Each row is a point. Each copy is the shape, with its points in the same order, turned, moved and blurred by noise. Say if it was mirrored as well.

Shape, 7 rows:
[[  6  12   7]
 [-11  -9  22]
 [ 11 -28  -9]
 [-75  -6  14]
 [ 38 -44 -19]
 [  8  18 -12]
 [ 32  -6  59]]
Copy 1:
[[  3  22  -5]
 [ -4  -3  13]
 [ 22 -16 -18]
 [-67 -19   8]
 [ 51 -25 -27]
 [  3  25 -24]
 [ 37  19  46]]
Copy 1 is: only turned
Copy 2 (7 x 3):
[[ -5  -6  21]
 [ 11  24  11]
 [ 32 -10  -6]
 [-24  59 -30]
 [ 55 -32  -3]
 [-12 -17  11]
 [ 34  19  63]]
Copy 2 is: mirrored
Copy 3:
[[ 12   6   3]
 [ -5 -17   8]
 [ 29 -30  -8]
 [-53 -34 -21]
 [ 62 -41  -1]
 [ 27  11 -14]
 [ 15  -7  65]]
Copy 3 is: only turned

Shape (8 x 4):
[[ 37   3 -26   7]
 [-52  14  12  -4]
 [ 21   0  21 -12]
 [-19  42  15  -6]
 [  4  10  13 -36]
 [-34  35   8  38]
 [ 35 -33 -33  56]
 [-32   8  35   5]]
Copy 1:
[[ 45  15  -3   4]
 [-49  28  22 -14]
 [ 21   5  39 -16]
 [-12  54  33 -21]
 [  7  15  29 -41]
 [-28  52  28  25]
 [ 41 -15  -9  59]
 [-33  19  48  -5]]
Copy 1 is: only turned
Copy 2, 8 rows:
[[ 17 -28 -10  10]
 [-63  23   9  -8]
 [  9  17   7  -6]
 [-40   0  13 -29]
 [ -6  20  -6 -29]
 [-59 -13  26   4]
 [ 20 -35  -7  67]
 [-52  21  26  -3]]
Copy 2 is: mirrored

Shape (12 x 8):
[[ 49 -18  56 -35  39  21 -37  16]
 [  9  54  40 -18  11  -4 -21  13]
 [ -4  -3  10   3 -30 -21   4 -24]
 [ 56  31 -22  38  -1  62   0  13]
 [  6  24  14  57 -23 -32   6  61]
 [  4 -62  48 -48  32   2  13  -8]
 [  4 -20  38 -17  -2  -2  37  38]
 [ 10  20   9   0  31   6  -4 -35]
 [ 20 -12   3   3 -19  23   7   6]
 [ 26   6 -31 -35  22  -6  16  27]
 [-39   0 -48 -18  -2   6  36  44]
 [ 14 -12 -26  22  -2  13 -32 -25]]
Copy 1, 12 rows:
[[-34  93  18  11 -41 -23 -22  40]
 [ 27  62  28 -30 -14   1 -52  27]
 [ 14 -12  20  -9 -28 -19 -21 -22]
 [ 57  56  -2  58 -22  35   1  14]
 [ 68 -10  55   7  18 -20 -13  49]
 [-72  44  27 -14 -29 -30  17   3]
 [-16  27  51 -14 -21 -12  25  36]
 [  7  54  -1  -3  -3  -3 -20 -34]
 [  9  18  10  23 -33   5   1  11]
 [ 12  45 -27 -26  -5 -13  31  34]
 [  8 -22 -22 -34  17  28  34  37]
 [ 17  12 -17  39 -15  -6 -32 -11]]
Copy 1 is: mirrored
Copy 2, 12 rows:
[[ 12 -22  41 -35  -1  14 -37  57]
 [ 52   4  33  18  22   7   8  18]
 [  8 -14  11  12  -9  -7  -1 -44]
 [  5  48 -23  46 -38  45   9  54]
 [  1 -13   0  80 -11 -49  32  19]
 [-28 -43  26 -61  10   5  -8  10]
 [ -7 -44  16  -3  -3 -15  40  11]
 [  9  33  11   4  19  21  -9  -9]
 [  5 -19  -8  14 -35  16  12   7]
 [ 23  13 -44 -20   9 -10  21  32]
 [  7 -32 -77  16  23   4  47  -3]
 [  0  15 -27  26 -12  15 -46  -5]]
Copy 2 is: mirrored
Copy 3:
[[ 45  -8  52 -43  20 -51  -6   3]
 [ 13  55  17 -19  -1 -14 -29   4]
 [-15   4 -27 -26 -30  -2   3 -39]
 [ 51  13 -13  58 -13 -19  37  18]
 [ 18  -2  -4  17 -53  50 -44  15]
 [  0 -35  37 -80  21 -12  31 -23]
 [ -4  -9  36 -41 -25  26  18  10]
 [ 23  28 -17 -17  23  -9  11 -33]
 [  5 -12  -4  -3 -24 -13  27  -1]
 [ 35  14 -28 -49  -8   2  28  35]
 [-26   0 -45 -30  -7  39  33  54]
 [ 18 -17 -48   6   2 -29   6 -20]]
Copy 3 is: mirrored

Shape (14 x 11):
[[-28  10 -13  -4  19 -33  38  29  -5 -40  -6]
 [  3  10  29 -14  18  11   2  -2  -7 -34 -17]
 [-25 -29 -29  33 -27   6  47  23  47  18 -17]
 [ 11  36  16 -15  16  36 -41 -23  11  39  22]
 [ 14  10  23   6 -22  36 -33  47 -34  35 -42]
 [ 34  29 -28 -23  31 -15   7  37 -15 -34 -39]
 [  2 -27 -14 -22  25 -22  -2  -8 -17  18   3]
 [-45 -51  20  29  35 -17 -18   7  49   3 -37]
 [ 41  17  34   1  -5  19 -12   4  23  -6 -45]
 [  2  -1  33 -30 -11 -22 -33 -12  11  21  31]
 [-25   6 -17  49  -5 -32  20   2  -4 -29 -18]
 [ 26  18  17  58   0  26  33  36  12   6   6]
 [-11 -21 -15  11 -24  30 -13 -28  -9  41  39]
 [-14 -43 -14 -12  -1 -27 -16  21  37 -41   4]]
Copy 1:
[[-31 -24 -45  16   9 -44  50  33  -6 -45 -12]
 [ -1  -1  -5  23  19 -42   4  11  10 -17 -35]
 [-35 -17 -21   5 -16  52  63  32  29 -27  12]
 [ 10  42   7  -9  42   2 -12 -35 -14  11   8]
 [ 26  39  28  14 -25  16  -1  31 -46 -12 -31]
 [ 43  11 -54  19  12 -42  32  44 -11 -39 -23]
 [ 19 -31  -2 -23  16 -22  29 -16 -15 -41   2]
 [-35  -1  30 -14  29  18  31  13  36 -95 -26]
 [ 29  42   5  28  -2  -8  10   7  35 -15 -27]
 [ -6  13  18 -19  -7 -36  -4 -32   3 -22  25]
 [-36 -14 -45  43  -4   3  40   0  -4 -61 -24]
 [ -4  15   3  78  10  24  34  26  -2  -9  14]
 [-11 -27   6  -9   4  40  -6 -37 -18   4  23]
 [-20 -27 -23 -16  -5 -19  -2  29  38 -69  11]]
Copy 1 is: mirrored
Copy 2 (14 x 11):
[[ -3  18 -23  32  31 -40  31  22   8 -40 -22]
 [ 25  28  26  10   0  -2   8  21   8 -33 -34]
 [-33 -33 -25  37 -26 -19  56  20  50  14 -16]
 [ 15  45  10 -32 -26  36 -18  21  11  39   0]
 [-41   4  49  16  -9  69  16  32 -10   0 -34]
 [ 15  19 -14  38  52  24  12  -5  -4 -25 -57]
 [-13   0   5 -21  15 -28   0  -2 -12  14 -39]
 [-21 -17  25  25  -7 -50 -19  60  63  12 -44]
 [ 25  17  47  28  -5  37  16   2  37   3 -34]
 [ -8  17  36 -43   5  -9  -7   0  21  11  20]
 [-23  13  -5  71  -7 -41  10   8   8 -19  -9]
 [ 17  -7  12  61 -10  21  52  41   2  20  13]
 [-24  -9  -6 -26 -61   2   5   2 -13  25  13]
 [ -5 -36  -6   2  19 -31 -12   5  49 -35 -13]]
Copy 2 is: mirrored
